Every row gives one point. Before rounding, the points of a table are all equally far from one centre. They may lie mostly on one side of it. Write the centre, to within rounding.

Points (7 x 2):
[[-5.0  0.5]
 [-6.3  1.4]
 [-2.4  0.0]
 [-3.6  0.0]
 [-5.1  0.5]
 [-4.2  0.2]
 [-0.9  0.4]]
Centre: [-2.8  5.0]

Points:
[[-2.6  1.2  0.1 -2.6]
 [-0.9  1.7  5.9 -0.4]
 [ 1.5  1.6 -0.8  0.0]
 [ 2.9  4.1  0.1 -4.5]
 [-1.4  0.0  5.7 -7.6]
 [-1.6 -1.4  1.8  0.7]
 [-1.6  2.3  6.3 -2.7]
 [ 1.0  2.1  2.6  1.3]
 [ 3.6  2.0  7.2 -6.3]]
Centre: [ 2.0 -0.8  3.0 -3.7]

Points, 13 rows:
[[-4.0  3.0 -2.6 -1.5  3.4  2.0  4.0  3.0]
 [-1.5  8.0 -0.9  2.7 -0.4 -0.7  4.8  2.2]
 [-2.9  4.4  1.4 -0.1 -2.4 -0.9  5.2  4.0]
 [ 1.0  5.2 -2.0  0.7  2.7  3.0  7.2  3.1]
 [ 0.2  6.1  1.5 -0.1  2.3  3.0  3.9  0.9]
 [-3.2  5.3 -1.0 -1.5  2.2 -0.5  5.7 -0.3]
 [-3.0  5.9  0.2 -0.1  3.9  1.0  1.3  1.2]
 [ 1.3  3.8  1.5  2.7  2.9  5.0  4.5  3.9]
 [ 0.0  3.9 -2.1 -2.9  4.7  0.1  4.3  0.7]
 [ 0.8  0.9 -2.7  0.9  2.4  5.2  5.4  1.7]
 [-1.6  4.8 -2.6  2.0  0.2  3.9  5.9  2.9]
 [ 0.1  5.2  1.2 -1.5  1.2  1.6  6.6  0.9]
 [-4.6  4.1 -0.9  1.6  3.8  0.9  8.0  2.0]]
Centre: [-0.3  1.4 -0.3  2.8  2.0 -1.0  3.9  2.1]

Points, 19 rows:
[[ 5.1  0.6 -2.6  1.6 -0.4 -5.1 -2.0 -0.6 -0.8 -5.2 -7.6  4.1]
 [ 7.4 -5.6  0.8  2.3 -0.2 -1.8 -0.9 -1.7  2.5 -2.3 -4.2  1.4]
 [ 4.2  3.3  1.8  1.1  1.3 -5.9  6.1 -2.9 -2.6 -3.5 -0.1  1.0]
 [ 4.1  1.0  3.9  7.0  1.1 -2.2 -4.4 -2.2 -0.4 -7.8 -3.6  1.7]
 [ 7.1  6.9  3.4  2.5 -0.6 -4.6  1.6 -5.0 -0.8 -5.8 -3.7 -0.9]
 [ 0.8 -2.6 -0.6  0.1  0.4 -4.5  1.6  1.9  0.8 -3.8 -9.9  1.2]
 [ 4.0  0.8 -2.2  3.7  1.2 -0.1 -2.5 -5.4  3.7 -4.5 -1.7  1.7]
 [ 3.0 -2.7  0.4  0.6  4.6 -4.1 -4.3 -1.3 -4.2 -5.4 -3.1  1.6]
 [ 0.8 -3.0  0.3 -0.2  0.6 -1.7 -2.8  0.5 -1.7 -6.4 -3.8  4.0]
 [ 4.7 -3.1 -0.9  0.1 -1.3 -3.8  3.5 -2.5 -5.1 -1.0  0.5 -3.3]
 [ 2.1  2.4  1.0 -1.1  0.6 -1.1 -3.3 -8.1 -2.9 -5.3 -5.4  0.7]
 [ 2.9 -0.3  3.8  2.4  3.0 -4.4 -1.9 -3.3 -4.3 -7.8 -0.8  0.3]
 [ 0.1 -2.5 -5.1  1.2  2.7 -4.8  0.3  0.4  1.0 -1.5 -3.9  1.2]
 [-3.8  2.6  0.6 -2.3  4.7 -2.2  0.6  1.3 -3.7 -2.0 -1.3  0.1]
 [ 1.7 -4.6 -0.4  0.1  3.9  1.0  1.4 -1.4 -0.7 -4.6 -0.4  0.4]
 [ 2.8 -2.6 -4.6  4.7 -0.4 -3.1  2.2 -4.0 -0.8 -3.9 -2.7  1.0]
 [ 1.8  1.9 -3.3  2.9 -0.1 -2.7 -4.8 -7.0 -2.7 -4.4 -4.0  0.1]
 [ 3.0  2.0  0.0  2.0 -3.8 -6.1 -1.4 -0.9 -2.1 -4.5 -1.1  4.3]
 [ 1.1 -0.8  1.7 -1.9 -2.4 -4.6 -2.9 -3.4 -0.6 -3.4  0.7  1.0]]
Centre: [ 2.9  2.0  1.7  2.6  0.6 -1.0 -0.2 -0.4 -1.7 -0.8 -4.5 -1.7]

Points (22 x 18):
[[ 2.0 -1.4  0.1 -0.6  3.4  4.1  3.8 -0.3  5.0 -0.6 -2.0  4.0 -3.4  1.8
   2.6  4.5 -3.4  5.0]
 [ 3.3 -0.6 -2.0 -1.5  6.9  2.1 -0.1 -1.3  5.7  2.1  0.0  2.3 -2.9  2.1
  -0.8  3.2 -4.6  6.1]
 [ 2.0 -2.7 -4.1 -4.0  5.4  6.3 -0.8 -1.5  0.5  3.2 -1.2  2.7 -2.6  3.9
   3.9  3.8 -3.7  3.3]
 [-0.8 -0.9 -3.4 -1.6  6.8  4.7  1.6 -3.5  2.5  1.2  1.9  0.7 -6.6  2.7
   2.0  4.5 -3.3  2.3]
 [-0.6 -1.7 -2.3 -2.9  3.8  5.5 -0.4  0.9  6.6  1.9  0.4  1.5 -3.9  0.1
   1.2  5.1 -5.7  1.4]
 [-0.7 -1.2 -3.2 -1.0  7.5  4.7 -1.1 -1.4  2.8  4.4  0.8  2.2 -4.3  2.9
   0.7  3.7 -4.1  0.3]
 [ 1.3 -1.5 -2.3 -0.8  5.4  5.8  2.1  2.4  2.0  4.3  2.1  3.9 -4.1  1.2
   2.6  5.7 -5.3  1.1]
 [ 1.4 -1.9 -1.9 -2.6  4.4  2.1  0.8 -1.5  5.3  0.7 -1.2  0.3 -7.1  3.1
  -1.2  5.4 -3.1  4.3]
 [ 2.7 -2.4 -1.1 -0.9  5.7  4.0 -1.5 -0.4  1.1  2.3 -1.0  2.1 -3.7  5.9
  -0.3  5.8 -5.9  4.4]
 [ 4.6 -0.9 -3.0  3.2  5.6  2.7  0.4 -1.0  2.4  2.5 -0.1  2.1 -3.7  1.2
   3.7  1.3 -4.9  2.0]
 [ 3.3  0.3  0.5 -3.3  6.8  5.8 -1.1 -4.3  3.0  2.3  0.1  0.3 -4.5  2.1
   1.3  3.7 -6.1  0.9]
 [ 2.4  0.5 -2.3 -1.5  3.5  5.6 -1.2 -0.8  4.6  2.5 -0.4  3.4 -3.3  0.4
   3.3  3.5 -6.9  3.6]
 [-0.4 -1.7 -3.3 -0.8  7.1  3.7  0.7 -1.9  5.1  4.0  1.8 -0.7 -1.5  2.9
   2.5  2.0 -4.9  4.2]
 [ 2.2 -2.7 -4.0 -2.1  5.7  3.4  0.8  1.5  4.2  5.2  0.8  3.5 -3.1  1.8
   1.5  3.1 -5.1  1.5]
 [-1.1 -3.7 -4.4 -1.9  1.0  7.0  1.2 -0.5  2.6  3.7 -2.1  1.6 -3.9 -2.0
  -0.8  4.9 -2.7  1.2]
 [ 1.1 -0.7 -1.1 -1.7  7.1  7.0 -1.0  0.5  1.2  3.9  1.2 -1.2 -5.1  4.8
   2.1  2.0 -4.9  3.5]
 [ 3.7  0.1 -4.4 -1.3  0.9  4.2 -1.7 -3.6  4.0 -0.2  1.3  1.2 -4.5  2.0
   3.5  5.0 -3.1  4.0]
 [ 3.0  0.5 -2.2 -1.8  4.9  2.4  1.7  1.8  4.1  4.9  3.1 -1.0 -5.4  1.6
   4.0  3.8 -5.2  5.0]
 [ 0.9  1.4 -2.4 -3.8  4.8  4.5  0.2 -1.9  1.9  0.7 -0.6  2.7 -4.8  1.9
  -0.1 -0.7 -5.1  5.8]
 [ 1.2  0.2 -4.5 -3.7  6.6  5.1  1.4 -1.3  3.3  0.5 -1.3  3.4 -2.9  1.6
   2.4  2.6 -4.2  1.5]
 [ 4.6  1.0 -3.0 -2.8  3.6  2.2 -0.7 -2.3  3.2  4.0  0.2  0.8 -2.0  3.4
   2.4  1.2 -7.4  3.5]
 [ 2.9 -2.1 -4.3  1.1  4.8  4.2 -1.4  2.0  4.4  2.5 -0.2  1.1 -4.1  2.2
   2.1  1.1 -4.5  3.6]]
Centre: [ 1.7 -1.1 -0.1 -1.8  2.6  3.0  0.7 -0.4  0.1  1.9  1.0 -0.6 -1.6  0.2
  0.5  3.4 -2.1  2.7]
